Every row gives one point. Each copy is the shape, with its points in the same order, turned, moved and blurred by noise. Is it also mirrored, or only turned?

Shape (7 x 3):
[[-0.55 -0.05 -0.06]
 [ 0.09 -0.03 -0.02]
 [ 0.03  0.23  0.43]
 [-0.33 -0.49 -0.36]
 [ 0.23  0.06 -0.11]
 [-0.19  0.12  0.08]
 [ 0.36  0.17 -0.26]]
Copy 1 (7 x 3):
[[ 0.00  0.20 -0.70]
 [ 0.07  0.11 -0.04]
 [ 0.51  0.32 -0.07]
 [-0.30 -0.27 -0.50]
 [-0.03  0.19  0.04]
 [ 0.15  0.24 -0.33]
 [-0.19  0.25  0.22]]
Copy 1 is: mirrored
Copy 2 (7 x 3):
[[-0.58  0.31  0.27]
 [-0.04 -0.03  0.06]
 [ 0.26  0.41  0.36]
 [-0.73 -0.27  0.21]
 [ 0.02  0.02 -0.02]
 [-0.19  0.21  0.23]
 [ 0.14 -0.02 -0.33]]
Copy 2 is: only turned

Shape (6 x 3):
[[-0.35  0.02  0.46]
 [-0.28 -0.10  0.01]
 [ 0.17 -0.09 -0.14]
 [-0.04  0.00 -0.39]
 [-0.38 -0.03 -0.38]
 [ 0.07  0.30  0.50]]
Copy 1 (6 x 3):
[[-0.15  0.14  0.44]
 [-0.22  0.26  0.00]
 [ 0.10  0.08 -0.30]
 [ 0.02  0.39 -0.37]
 [-0.18  0.62 -0.23]
 [ 0.33 -0.04  0.41]]
Copy 1 is: only turned
Copy 2 (6 x 3):
[[-0.40  0.04  0.42]
 [-0.16 -0.29  0.16]
 [ 0.32 -0.20  0.07]
 [ 0.14 -0.35 -0.22]
 [-0.21 -0.45 -0.23]
 [-0.03  0.35  0.35]]
Copy 2 is: only turned
Copy 3 (6 x 3):
[[-0.65 -0.08  0.06]
 [-0.36  0.03 -0.25]
 [ 0.12 -0.02 -0.17]
 [ 0.06  0.20 -0.39]
 [-0.25  0.30 -0.52]
 [-0.25 -0.03  0.47]]
Copy 3 is: only turned
Copy 4 (6 x 3):
[[-0.36  0.20  0.20]
 [-0.20  0.13 -0.20]
 [ 0.25  0.06 -0.31]
 [ 0.12 -0.11 -0.49]
 [-0.26 -0.14 -0.56]
 [ 0.03  0.01  0.42]]
Copy 4 is: mirrored

Shape (10 x 4):
[[-0.36 -0.18  0.22 -0.35]
 [-0.21 -0.10 -0.17  0.21]
 [-0.20 -0.31  0.28  0.18]
 [ 0.18 -0.08 -0.24  0.12]
 [-0.31  0.06  0.25 -0.42]
 [-0.42 -0.01 -0.16 -0.34]
 [ 0.07 -0.16  0.21 -0.21]
 [-0.34  0.08 -0.35  0.41]
 [ 0.23  0.17  0.40  0.32]
 [-0.09  0.20 -0.35  0.17]]
Copy 1 (10 x 4):
[[-0.37 -0.04  0.50 -0.56]
 [-0.31 -0.17 -0.02 -0.12]
 [-0.14 -0.33  0.38 -0.13]
 [-0.10  0.06 -0.22 -0.16]
 [-0.40  0.22  0.52 -0.40]
 [-0.58  0.07  0.15 -0.52]
 [ 0.03  0.04  0.29 -0.34]
 [-0.49 -0.28 -0.29  0.03]
 [ 0.08  0.15  0.31  0.32]
 [-0.45  0.02 -0.24 -0.08]]
Copy 1 is: only turned
Copy 2 (10 x 4):
[[-0.41  0.18 -0.39 -0.29]
 [ 0.26  0.04 -0.52 -0.03]
 [ 0.00 -0.27 -0.40 -0.30]
 [ 0.18 -0.04 -0.30  0.32]
 [-0.36  0.34 -0.23 -0.29]
 [-0.17  0.43 -0.55 -0.08]
 [-0.27 -0.06 -0.17  0.03]
 [ 0.54  0.13 -0.59 -0.05]
 [ 0.22 -0.23  0.23 -0.11]
 [ 0.40  0.24 -0.39  0.16]]
Copy 2 is: mirrored
Copy 3 (10 x 4):
[[-0.06 -0.03 -0.49 -0.18]
 [-0.22  0.34  0.00  0.13]
 [ 0.21  0.24 -0.17  0.18]
 [-0.26  0.04  0.29  0.11]
 [-0.03  0.05 -0.40 -0.36]
 [-0.40  0.13 -0.33 -0.23]
 [ 0.09 -0.12 -0.14 -0.05]
 [-0.36  0.64  0.14  0.20]
 [ 0.38  0.23  0.30 -0.11]
 [-0.41  0.33  0.28 -0.02]]
Copy 3 is: mirrored

Shape (10 x 4):
[[-0.13  0.09  0.04 -0.12]
 [ 0.17  0.06  0.21 -0.23]
 [-0.07  0.11  0.26 -0.18]
 [-0.49  0.06 -0.86  0.31]
 [ 0.04 -0.09  0.09  0.29]
 [-0.21 -0.21 -0.02  0.37]
 [ 0.33  0.21  0.27 -0.24]
 [ 0.22  0.04 -0.66  0.30]
 [-0.53  0.09 -0.26 -0.04]
 [ 0.10  0.38  0.13  0.23]]
Copy 1 (10 x 4):
[[-0.20  0.02 -0.01  0.12]
 [-0.16  0.02 -0.08  0.44]
 [-0.36  0.16 -0.17  0.31]
 [ 0.14 -0.42 -0.13 -0.78]
 [ 0.10  0.17  0.17  0.04]
 [-0.01  0.15  0.29 -0.25]
 [-0.04  0.13 -0.21  0.62]
 [ 0.52 -0.27  0.00 -0.22]
 [-0.28 -0.17 -0.09 -0.36]
 [ 0.07  0.32 -0.22  0.06]]
Copy 1 is: mirrored
Copy 2 (10 x 4):
[[-0.17  0.06 -0.02 -0.17]
 [ 0.07  0.27  0.07 -0.22]
 [-0.20  0.22  0.08 -0.21]
 [-0.24 -0.93 -0.25  0.14]
 [-0.01  0.02  0.27  0.21]
 [-0.19 -0.16  0.18  0.33]
 [ 0.19  0.33  0.20 -0.38]
 [ 0.38 -0.59 -0.05  0.14]
 [-0.49 -0.36 -0.16 -0.11]
 [ 0.02 -0.09  0.43 -0.25]]
Copy 2 is: mirrored
Copy 3 (10 x 4):
[[-0.14 -0.01  0.03 -0.23]
 [ 0.14  0.01 -0.25 -0.19]
 [ 0.01  0.12 -0.08 -0.35]
 [-0.66 -0.34  0.72  0.23]
 [ 0.01  0.16  0.05  0.22]
 [-0.03  0.20  0.39  0.22]
 [ 0.05 -0.01 -0.45 -0.16]
 [-0.37 -0.36  0.15  0.51]
 [-0.37 -0.05  0.50 -0.30]
 [-0.36  0.24 -0.21  0.02]]
Copy 3 is: only turned

Shape (9 x 4):
[[-0.01  0.23  0.04  0.19]
 [-0.15  0.33  0.53  0.11]
 [-0.19  0.55  0.10  0.21]
 [-0.18 -0.17 -0.06 -0.13]
 [-0.02 -0.17 -0.15  0.10]
 [-0.20 -0.17  0.08  0.21]
 [ 0.54 -0.08  0.61 -0.71]
 [ 0.24 -0.10 -0.09  0.05]
 [-0.21  0.30 -0.11  0.21]]
Copy 1 (9 x 4):
[[ 0.05  0.25  0.07  0.17]
 [-0.40  0.29  0.34  0.20]
 [-0.04  0.55  0.18  0.01]
 [ 0.05 -0.21  0.03 -0.08]
 [ 0.16 -0.12 -0.14  0.11]
 [-0.15 -0.05 -0.17  0.09]
 [ 0.00 -0.52  0.94  0.56]
 [ 0.26 -0.11  0.01  0.33]
 [ 0.07  0.35 -0.02 -0.05]]
Copy 1 is: only turned
Copy 2 (9 x 4):
[[-0.28 -0.17  0.01  0.17]
 [-0.49 -0.10  0.46  0.10]
 [-0.60 -0.05  0.06  0.30]
 [ 0.05  0.15 -0.05 -0.20]
 [ 0.04 -0.13 -0.18 -0.11]
 [-0.15 -0.22 -0.03 -0.22]
 [ 0.54  0.18  0.87  0.21]
 [ 0.23 -0.18 -0.03  0.11]
 [-0.42 -0.06 -0.18  0.14]]
Copy 2 is: only turned
Copy 3 (9 x 4):
[[-0.13 -0.10 -0.05  0.00]
 [-0.45 -0.22  0.23 -0.30]
 [-0.49  0.07 -0.08 -0.01]
 [ 0.21  0.07 -0.14 -0.42]
 [ 0.24 -0.11 -0.25 -0.16]
 [ 0.01 -0.25 -0.23 -0.35]
 [ 0.41  0.06  0.95 -0.42]
 [ 0.31 -0.07 -0.03 -0.01]
 [-0.25  0.07 -0.26 -0.06]]
Copy 3 is: only turned
Copy 4 (9 x 4):
[[-0.07  0.02 -0.24  0.21]
 [-0.24  0.52 -0.11  0.39]
 [-0.27  0.28 -0.49  0.35]
 [-0.18  0.08  0.16 -0.19]
 [-0.03 -0.07  0.07 -0.01]
 [-0.21 -0.04  0.19  0.12]
 [ 0.52  0.96  0.28 -0.31]
 [ 0.20 -0.02  0.00  0.00]
 [-0.32  0.03 -0.32  0.18]]
Copy 4 is: only turned

Shape (12 x 6):
[[-0.30  0.04  0.12  0.01 -0.25 -0.06]
 [-0.11 -0.31 -0.36 -0.60  0.08  0.07]
 [-0.04  0.24  0.07  0.24  0.16  0.09]
 [ 0.08 -0.31 -0.02 -0.46 -0.07  0.39]
 [-0.15 -0.42  0.02 -0.37  0.17  0.34]
 [-0.07 -0.38  0.11 -0.46  0.14  0.14]
 [ 0.33  0.18  0.04  0.22  0.13 -0.33]
 [-0.19  0.28  0.35  0.10  0.43 -0.32]
 [-0.06 -0.09  0.37  0.28 -0.33 -0.29]
 [ 0.14  0.32  0.56  0.27 -0.17 -0.32]
 [-0.09 -0.59 -0.02 -0.21  0.33  0.27]
 [ 0.31 -0.13 -0.13 -0.60  0.04  0.26]]
Copy 1 (12 x 6):
[[ 0.00 -0.02 -0.17 -0.22  0.12 -0.12]
 [-0.21  0.15 -0.54  0.34 -0.09  0.38]
 [ 0.24  0.15  0.27  0.09 -0.02 -0.15]
 [ 0.00  0.17 -0.37 -0.03 -0.34  0.45]
 [-0.26  0.28 -0.34  0.04 -0.41  0.20]
 [-0.35  0.24 -0.23  0.04 -0.25  0.32]
 [ 0.09 -0.23  0.50  0.18  0.09  0.09]
 [-0.18  0.28  0.49  0.01  0.29 -0.21]
 [-0.06 -0.34  0.17 -0.39  0.05 -0.13]
 [ 0.06 -0.21  0.58 -0.44  0.24 -0.03]
 [-0.34  0.27 -0.17  0.21 -0.55  0.09]
 [ 0.01  0.18 -0.22  0.17 -0.20  0.73]]
Copy 1 is: only turned
Copy 2 (12 x 6):
[[-0.05 -0.29 -0.25  0.08 -0.03 -0.03]
 [-0.09 -0.17  0.22 -0.45 -0.45  0.43]
 [ 0.02  0.13  0.17  0.14  0.03 -0.33]
 [-0.24 -0.03  0.24 -0.04 -0.26  0.55]
 [ 0.05 -0.08  0.29  0.07 -0.45  0.46]
 [ 0.06 -0.30  0.34  0.01 -0.32  0.45]
 [ 0.12 -0.07  0.29 -0.18  0.44 -0.26]
 [ 0.29 -0.43  0.33  0.16  0.05 -0.47]
 [ 0.22 -0.25 -0.22  0.14  0.42  0.00]
 [ 0.10 -0.30  0.06  0.32  0.64 -0.25]
 [ 0.28  0.09  0.41 -0.01 -0.42  0.42]
 [-0.30 -0.08  0.49 -0.31 -0.15  0.50]]
Copy 2 is: mirrored
Copy 3 (12 x 6):
[[ 0.16 -0.29  0.13  0.00 -0.29  0.04]
 [ 0.17  0.08 -0.46  0.33  0.23  0.00]
 [ 0.05 -0.12  0.55 -0.13  0.11  0.07]
 [ 0.47  0.29 -0.09  0.42  0.07 -0.10]
 [ 0.60  0.13 -0.16  0.17  0.20 -0.06]
 [ 0.45  0.22 -0.22  0.11  0.07  0.04]
 [-0.29  0.20  0.39 -0.40 -0.02 -0.08]
 [ 0.08 -0.01  0.29 -0.50 -0.02  0.44]
 [ 0.12 -0.15  0.30 -0.31 -0.51 -0.23]
 [-0.04  0.08  0.61 -0.40 -0.56  0.11]
 [ 0.58  0.12 -0.22 -0.05  0.34 -0.13]
 [ 0.17  0.50 -0.13  0.45  0.17  0.02]]
Copy 3 is: only turned
Copy 4 (12 x 6):
[[-0.17 -0.11 -0.03 -0.09 -0.14 -0.35]
 [-0.16  0.04  0.56  0.20  0.49 -0.11]
 [ 0.03 -0.14 -0.32 -0.13 -0.01  0.09]
 [-0.11 -0.43  0.32  0.26  0.43 -0.16]
 [ 0.04 -0.33  0.42  0.00  0.46 -0.17]
 [ 0.15 -0.20  0.36  0.08  0.41 -0.28]
 [ 0.29  0.16 -0.34  0.22 -0.18  0.11]
 [ 0.36  0.18 -0.42 -0.28  0.11 -0.18]
 [ 0.17 -0.11 -0.09 -0.02 -0.51 -0.39]
 [ 0.30 -0.09 -0.55  0.08 -0.36 -0.38]
 [ 0.23 -0.35  0.49 -0.09  0.39  0.08]
 [-0.05 -0.19  0.23  0.52  0.53 -0.08]]
Copy 4 is: only turned
